Rows are points. Each copy is the shape, with its points in the same order, turned, moved and blurred by noise. Is it also mirrored, or only turned?
(in the rows, 128 means zero)

Shape (8 x 3):
[[149 100 139]
 [165  99 121]
 [103 105 200]
 [ 65 134 114]
 [175  83 142]
 [124  92  97]
 [ 71 172 181]
 [124  93 131]]
Copy 1:
[[100 117 161]
 [114 156 163]
 [ 94  52 133]
 [175  89  98]
 [ 89 134 173]
 [148 141 152]
 [122  52  52]
 [135 105 154]]
Copy 1 is: only turned
Copy 2 (8 x 3):
[[ 97 125 104]
 [ 89 144 113]
 [124  59  72]
 [137  67 169]
 [ 79 143  86]
 [ 82 118 148]
 [189  57 116]
 [ 90 104 121]]
Copy 2 is: only turned
Copy 3, 8 rows:
[[128 114  89]
 [147 111  98]
 [ 59 113  49]
 [ 64 110 147]
 [155  91  68]
 [126  73 126]
 [ 26 164  91]
 [105  92 105]]
Copy 3 is: mirrored

Shape:
[[131 116  85 155]
 [120 126 105 147]
 [141 117 249 149]
 [143 119  81 150]
 [149  95 138 130]
 [ 47 125 126 108]
 [129 135 100 154]
 [132 147 137 109]]
Copy 1 (8 x 4):
[[ 86 126  96  89]
 [ 97 128 106 110]
 [130 133 227 187]
 [ 99 124 103  85]
 [105 156 149 101]
 [111 177  77 177]
 [103 115 109 108]
 [142 137 115 132]]
Copy 1 is: only turned
Copy 2:
[[186 130 110  92]
 [161 135 118  92]
 [101 219 178 176]
 [191 122 104 100]
 [169 138 143 141]
 [106 110 168  56]
 [167 140 105  92]
 [122 124 117 127]]
Copy 2 is: mirrored
Copy 3, 8 rows:
[[135 123 122  93]
 [134 114 130 117]
 [ 23 129 104 207]
 [139 131 116  94]
 [ 96 153 133 131]
 [137  77 188 164]
 [137 115 116 117]
 [131 136 122 168]]
Copy 3 is: mirrored

Shape (12 x 6):
[[138 144 163 136 105 160]
 [115 144 134 146 108 116]
 [112 128 145 148  86 104]
 [184 131  93 144 102 128]
 [117 122  97 151 249 155]
 [174 113 145 139 103 102]
 [113 126 166 143  78 106]
 [133 145 105 135 113 112]
 [127  86 175  91 106  97]
 [117  85 150 113  89 167]
 [120 145 152 108 132 144]
 [148  84  66 117  92 190]]
Copy 1, 12 rows:
[[139 126 130 124 162 171]
 [141 112 113 160 127 158]
 [130 112 127 165 111 182]
 [178 149 148 117  98 136]
 [135  53  97 102 152  34]
 [137 136 179 150 117 148]
 [119 116 137 169 126 190]
 [153 133 111 146 105 135]
 [ 67 137 158 166 127 154]
 [ 86 125 134  97 126 181]
 [118 130 106 136 161 140]
 [131 147 117  47  79 150]]
Copy 1 is: only turned
Copy 2:
[[101 153 100 128 127 148]
 [143 135 127 120 128 123]
 [147 131 129 109  99 133]
 [105  82  91 107 144  98]
 [106 161 138 219 184  33]
 [113  82 109 134 105 134]
 [140 134 128 114  87 152]
 [132 115 131 111 147 108]
 [ 96 110 170 141  77 153]
 [ 68 156 130 110  83 121]
 [101 155 141 141 144 141]
 [ 48 131 108  76 124  57]]
Copy 2 is: only turned
Copy 3 (12 x 6):
[[ 85 122 137 119 179 146]
 [103 142 130 132 120 147]
 [109 150 135 132 132 186]
 [144 125  81 131 175 135]
 [118  52 144 101  92  42]
 [153 129 148 149 169 151]
 [110 161 136 128 142 194]
 [120 139 110 125 134 135]
 [143 175 181  93 151 167]
 [113 123 151  61 175 178]
 [ 91 147 149 109 150 122]
 [138  89  65  53 179 153]]
Copy 3 is: only turned

Shape (11 x 8):
[[126 141 142 109 141 115 118 103]
 [110 128 147 158 134 140 137 112]
 [122 123 125 101  98 159  97 105]
 [112 124  71 112 135 171 133 115]
 [156 118  66 118 124 116 122 118]
 [142 133 161 122 134 161 132 139]
 [123 249 155 134 115 117 117 167]
 [109 139 118 130 124 115  82 167]
 [124 173 133 236 144 147 126 107]
 [115 130 144 122 107 154  97 129]
 [112 168 161 143  90 123 138 128]]
Copy 1 (11 x 8):
[[163 125 132 133 122 124 118 145]
 [116  96 123 156 140 130 121 150]
 [155  84 133 102 123 151 132 113]
 [147 117 109 145 148 157 152  74]
 [150 139 147 129 135 121 184  97]
 [138 101 113 111 171 122 112 146]
 [123 143 194 122 162  95  30 114]
 [103 139 132  95 110 114 113 109]
 [ 79  73 149 202 147  74 105 123]
 [128  89 127 101 129 138 112 122]
 [114 104 175 130 148 139  91 153]]
Copy 1 is: mirrored
Copy 2:
[[113 133 151 140 133 144 131 137]
 [138 113 123 146 149 125 149 105]
 [ 89 145 133 115 128  97 165 126]
 [ 87 142  79 127 109 111 116 112]
 [124 168  99  98 122 116  97 143]
 [114  83 136 126 145 106 143 137]
 [106  73 131  86 143 227 179 157]
 [133 132  99 124 123 141 171 177]
 [153 107  82 131 212 170 156  84]
 [105 125 130 122 133 111 174 138]
 [135 104 146 100 134 156 176 108]]
Copy 2 is: mirrored
Copy 3:
[[116 139 129 144 155 108 106 105]
 [ 99 105 124 119 118 122 125 110]
 [118 105 137 122 174 115  95 161]
 [120  89 182 127 155 102 145 149]
 [156 136 159 149 148 125 161 155]
 [138 107 108  91 156 122 114 108]
 [121 202 135  36 117  66  96 105]
 [158 139 153 115 105 110  81 140]
 [ 58 129 146  69  81 167 143 102]
 [125 106 130 105 151 120  79 143]
 [102 149  90  92 124 100 110 134]]
Copy 3 is: only turned

Shape (14 x 9):
[[ 63 106 154  90  73  81 141 118  59]
 [145  66  93 144 103 181 187 120 120]
 [162  85  83 116  91 121 175  72 101]
 [ 81 143 181 152  82 119  94 112  73]
 [ 94 121 133  84  69 122 124  73  58]
 [ 87 182 150 100  57 125 117 148  96]
 [191 146 126 158 147 159 151 101 135]
 [151  89  94 154  83 124 128 100 183]
 [ 66 178 127 148 151  99  98 144 154]
 [ 48 144 167 115 122 143  69 151 131]
 [ 70 166 126 167 114  98  77 179 127]
 [ 97 114 155  78  89 112 113 131 100]
 [138 105 112 148  94 168 209  63 150]
 [103 140 164 161 128  71 110 174 186]]
Copy 1:
[[172 149 128 120  94  62 179 181  61]
 [151 106 142 204  51 169 168 129 127]
 [176  83 131 207 115 139 193 172 113]
 [148 189 156 126 133 110 130 151  49]
 [166 166 134 172 130  75 201 162  75]
 [129 171 132 163 118  50 102 165  79]
 [123  84 144 189 152 175 130 105 116]
 [129 119  97 194 114 189 132 196 125]
 [102 154 126  83 145 113  95 166 140]
 [102 214 103  99 115 105 120 140 105]
 [146 179 126  88 120 115  61 163 120]
 [144 155  90 142 109  77 158 151  77]
 [ 98  89 166 217  93 165 183 171 117]
 [ 96 121  85  85 116 145  70 180  91]]
Copy 1 is: only turned
Copy 2 (14 x 9):
[[ 80 168 112  96  60 135 169  59 198]
 [185 138  62 146 126  75 117 105 154]
 [183 158 112 121 115 129  91  81 165]
 [ 56  92 107  80  70 119 156  66 146]
 [ 89 166  95  98  88 152 118  37 164]
 [ 43 106  92  68 125 149 144 110 178]
 [175  98 143 127 175 103 115 108  98]
 [158 101 123 153 100 112  62 136 159]
 [ 84  80 143 138  99 161 188 160 135]
 [ 31 106 106 144  90 121 171 128 123]
 [ 68  75 122  97  67 139 176 173 135]
 [ 62 155 121 117  99 120 139  99 166]
 [195  96  92 153 150 116 109  68 171]
 [ 91  65 181 142  84 100 169 177 171]]
Copy 2 is: only turned
Copy 3 (14 x 9):
[[122 185 101  96 218 166 106  84 109]
 [152  56 100  96 165  91 127 140 140]
 [167  68 112 111 186 162 159 135 116]
 [116 194 129  90 157 152 126  71 177]
 [147 144 142 123 210 172 116  69 128]
 [ 61 169 142 120 180 170  99  98 167]
 [152  94 118 147  95 136 154 164 179]
 [105  91 142  92 142 110 209 146 121]
 [ 48 182  89 145  93 134 152  94 133]
 [ 66 207 139 128 120 101 107  76 131]
 [ 39 178  95  88  96 144 136  84 146]
 [108 170 142 114 176 149 105 112 105]
 [154  76 103 148 190  93 179 146 163]
 [ 53 196  92  93 106 121 175 162 130]]
Copy 3 is: mirrored
Copy 4:
[[ 71  38 144  39  81 148 158  76 131]
 [144  71 158 107 126  78 162 180  76]
 [132  50 187 142  84 122 178 153  87]
 [ 75  63 151  75 133 142  84  69 122]
 [ 77  40 145  95  61 143 134  86  87]
 [111 107 150  50  90 131  96  60 104]
 [129 131 168 183 135  91 125 121  98]
 [196  65 163 135 135 152 148 140 103]
 [156 131 114 109 111 147  87  79 193]
 [109 111  82  64 131 171  76  82 133]
 [133 115 146  66 125 151  62  92 181]
 [ 94  82 137  70 105 170 145  88 110]
 [166  46 128 156 121  69 173 137  82]
 [171 134 137  87 174 162 134  73 192]]
Copy 4 is: mirrored

Shape (17 x 11):
[[127  87 210 118 164 128 129  92  55 181 143]
 [115 118 135 118 187 133  94  86 122 180 158]
 [204 209 151 168  78 130 157 179 106 156  68]
 [185 124 142 171 101 120 141 138 107  93 101]
 [129 157  97 167 135 132 129 164  93 101 109]
 [173 161 108 138  78 124 163 178  92 169  89]
 [151  90 150 121 138 115 158 103  40 104 100]
 [177 134  94 164  79 142 111 131 122 148  75]
 [183 139  98 120 131 151 183 105  96 123  97]
 [148 116 192  88 191 126 112 111  97 144  69]
 [171 102 187 103 197 177  84 102  93 171 166]
 [183 156 142 131  92  95 173 169 157 140 107]
 [163  67 209  85 155 129 105 125  75 152 145]
 [ 66 137 132  86 125 217  78  87 121 120 172]
 [184 153 163 190 114 156 187 177 142 160  85]
 [143 177 155 109 161 156  80  87 110 145 183]
 [168  74 153  91 168 138 135 165  56 143 123]]
Copy 1:
[[119 127  93 187 121 197 186 149 145 101 221]
 [142 107 163 165 127 151 172 124 167 153 163]
 [ 95 126  74 159 165 197  42  75 182  24 105]
 [132 140  67 114 112 147  85 107 123  69 140]
 [148 120  99 184 119 151  64  90 109 113 110]
 [ 60  86  76 174 152 165  67  97 148  83 109]
 [116 113  72 179 108 142 125 127  92  82 211]
 [109  84 124 131 122 144  68 130 138  52  98]
 [122  70  93 145 139 123  96  76 116  87 173]
 [152 116 107 195 142 127 132 148 170  75 220]
 [180  81 108 153 126 184 149 155 191 144 210]
 [ 73 138  66 135 161 123  91  83 182  79 110]
 [129 117  57 168 115 157 154 183 175 128 219]
 [169 102 147 148 204 170 146 175  89 179 143]
 [127  98  55 151 157 174 115  74 177  39  92]
 [157 108 153 132 162 191 115 121 162 175 178]
 [126  82  37 201 110 153 119 148 150 129 192]]
Copy 1 is: mirrored
Copy 2 (17 x 11):
[[191 111 157 137 184 118  80 136 164  47 111]
 [133 127  90 119 204 116  98 141 100  61 109]
 [ 91  89 207 134  94 235 135  81 100 118 138]
 [136 132 195 129 116 148 139  97 124 161 124]
 [116 124 125 142 103 143 162  85 102 125 166]
 [ 91 130 170 156  76 219 139 118 122  94 126]
 [191 136 191 165 143 124 172 139 151 104 146]
 [ 86 128 158 166 119 177 144 111 113 156  99]
 [111 115 192 143 131 137 187 135  96  93 117]
 [196  74 138 129 198 171 146 160 127  92 117]
 [204 109 128 117 195 117  99 110  80  55  70]
 [100 117 189  81  98 205 125 139 115 133 141]
 [235 128 155 124 162 142  88 151 127  74  99]
 [134  98  83 176 152  67  78 168  38  96 134]
 [ 96  68 189 100  88 184 129  82 135 109  97]
 [146 124 131 131 198 129  80 113  44  80 141]
 [216 143 138 129 122 144 152 130 131  57  99]]
Copy 2 is: mirrored
